Rows are points. The window is the flat piece filled in between its corners: a triangle in 3 columns, a solid with four corners in 4, and so on. A path goes straight from each point to the next, and from the last back to the first. After which points does the path pass through the window?

Window (4 x 4)
[[-1.9,1.3,6.4,-2.9],
[-1.7,0.0,-5.8,2.4],
[1.9,0.9,-4.9,3.5],
[1.2,-2.4,-5.2,1.3]]
Path:
(1): [2.1,0.4,-10.9,2.5]
(2): [-1.3,1.3,-2.0,-1.0]
(3): [-3.7,-3.1,0.3,2.8]
(4): [-1.8,-1.0,0.4,3.9]
(5): [0.5,5.1,-2.1,-2.6]
(6): [-1.7,1.7,-0.3,-3.3]
(7): [-2.0,-3.1,1.2,3.1]
(8): [-0.2,-0.5,2.6,1.4]
(9): [1.6,2.9,0.2,-4.8]
(10): [-0.7,2.2,2.6,-2.4]
(11): [-3.0,0.3,4.5,2.4]
(12): [-0.9,-2.6,-5.8,8.0]
(13): [2.7,0.6,-9.9,1.1]
(14): [1.9,2.8,-7.0,-1.4]
(15): [1.2,-1.7,-2.9,5.5]
(16): [-0.3,-1.7,-9.0,5.8]
Through the window after points: 14

Window (8 x 8)
[[1.9,-1.0,1.4,0.2,-6.6,-11.0,-6.0,0.2],
[-0.1,2.5,3.0,-1.8,2.1,2.5,-5.5,2.6],
[-4.3,2.6,-4.2,4.7,1.8,-2.6,-4.4,-1.1],
[3.3,0.4,-2.6,10.5,-1.8,-0.9,-3.2,0.8],
[12.0,2.2,-4.3,-1.5,2.4,-10.3,-0.5,-1.0],
[-1.9,2.4,-6.3,0.1,-0.7,6.2,-0.3,2.8],
[-2.2,6.9,-2.4,4.4,-3.6,1.4,-4.2,0.0],
[-2.2,3.4,-2.9,6.7,-0.8,4.3,3.9,-1.4]]
Path:
(1): [6.4,0.1,-3.0,0.9,-0.5,-1.8,-1.8,-5.4]
(2): [1.9,2.0,-2.1,0.0,-4.2,-1.1,-6.9,-4.8]
(3): [-1.4,4.6,-0.8,4.3,-2.9,-3.1,-2.7,3.1]
(4): [1.6,6.8,-3.8,1.8,2.9,-2.8,2.3,5.8]
(5): [2.9,1.7,-4.9,4.4,0.0,3.8,-2.7,-3.5]
(6): [1.8,2.8,-2.8,1.2,-0.4,-0.3,-2.4,-2.1]
(7): [0.6,4.6,-2.9,1.5,0.3,-2.6,1.0,4.0]
(8): [-0.7,4.2,-1.8,5.4,-0.7,0.0,2.0,1.2]
(9): [3.1,-0.9,-5.2,1.8,-0.7,2.3,-0.9,-6.1]
(10): [2.1,0.8,-4.8,0.7,-1.4,2.4,-3.4,-2.1]
(11): [-0.1,3.4,-2.8,3.4,-0.2,-3.2,0.7,4.3]
(12): [0.3,6.1,-3.5,4.7,0.2,-1.4,-0.2,6.5]
(13): [2.6,2.5,-4.0,0.4,1.5,2.8,-2.9,-3.8]
(14): [1.6,2.5,-3.1,-0.7,-1.6,3.9,-4.6,-3.4]
(15): [-1.6,3.6,-1.6,3.9,-0.7,-0.1,-2.1,4.4]
(16): [3.4,1.7,-2.6,4.2,2.2,-6.6,-1.2,4.4]
Through the window after points: 2, 8, 10, 14

Window (9 x 9)
[[1.8,-1.8,4.1,3.3,3.1,0.9,3.9,-6.7,-5.0],
[-3.1,-0.6,1.8,-6.6,2.3,0.1,-5.3,-6.2,-0.8],
[-6.3,4.4,-4.9,2.1,-4.8,1.5,1.1,4.3,-7.0],
[-5.7,6.3,-0.5,4.2,-10.7,-5.7,3.7,5.9,-1.7],
[6.4,-4.1,0.0,-7.6,0.7,0.1,-2.2,-4.1,-1.1],
[6.4,2.5,6.5,-9.6,4.0,2.7,-4.3,0.0,1.8],
[-4.0,2.6,-2.2,-0.6,0.2,-2.5,7.6,1.3,-1.2],
[-2.9,-5.7,5.1,-7.5,0.1,2.1,-2.6,3.8,-2.0],
[-4.6,1.7,-3.2,5.6,-1.2,-4.6,0.1,6.3,-1.5]]
Path:
(1): [-2.4,0.2,-3.8,7.2,-2.0,3.1,0.4,0.6,5.0]
(2): [-2.0,-1.0,-3.4,1.7,-1.9,1.4,3.9,1.5,5.1]
(3): [1.0,0.6,0.7,-5.0,0.5,-2.1,0.4,-1.1,-5.1]
(4): [-1.7,1.1,2.5,-5.6,-0.5,-3.2,-0.7,1.3,-3.3]
(5): [-2.1,-0.3,0.2,-4.0,-1.7,1.6,-1.9,2.4,0.8]
(6): [-5.8,2.2,-3.6,4.5,-6.2,4.6,0.6,1.1,3.6]
(7): [-2.8,2.5,0.6,-4.3,-0.6,-4.0,-0.3,1.9,-8.6]
(8): [-2.5,2.1,0.4,-2.7,-0.2,-4.1,0.9,-0.4,-6.2]
(9): [-1.4,0.2,0.1,2.2,-2.5,2.8,2.7,-0.8,1.5]
(10): [-0.5,1.4,-0.9,0.6,-1.7,2.4,1.8,-0.7,0.7]
(11): [0.3,4.4,3.4,-1.3,0.2,-5.9,0.2,0.2,-8.1]
(12): [-4.2,2.2,1.0,-1.6,-2.1,-4.4,2.5,3.1,-5.5]
(13): [-4.7,1.5,-0.8,1.2,-2.3,1.4,1.1,1.8,1.3]
(14): [-1.4,0.2,1.1,-1.1,-0.9,7.1,1.5,0.9,3.7]
(15): [1.2,2.4,2.8,-6.1,1.2,-3.2,-3.6,-0.2,-5.0]
(16): [-2.4,1.4,0.1,-1.1,-0.5,-3.8,0.5,3.0,-6.5]
Through the window after points: 2, 6, 8, 14, 16
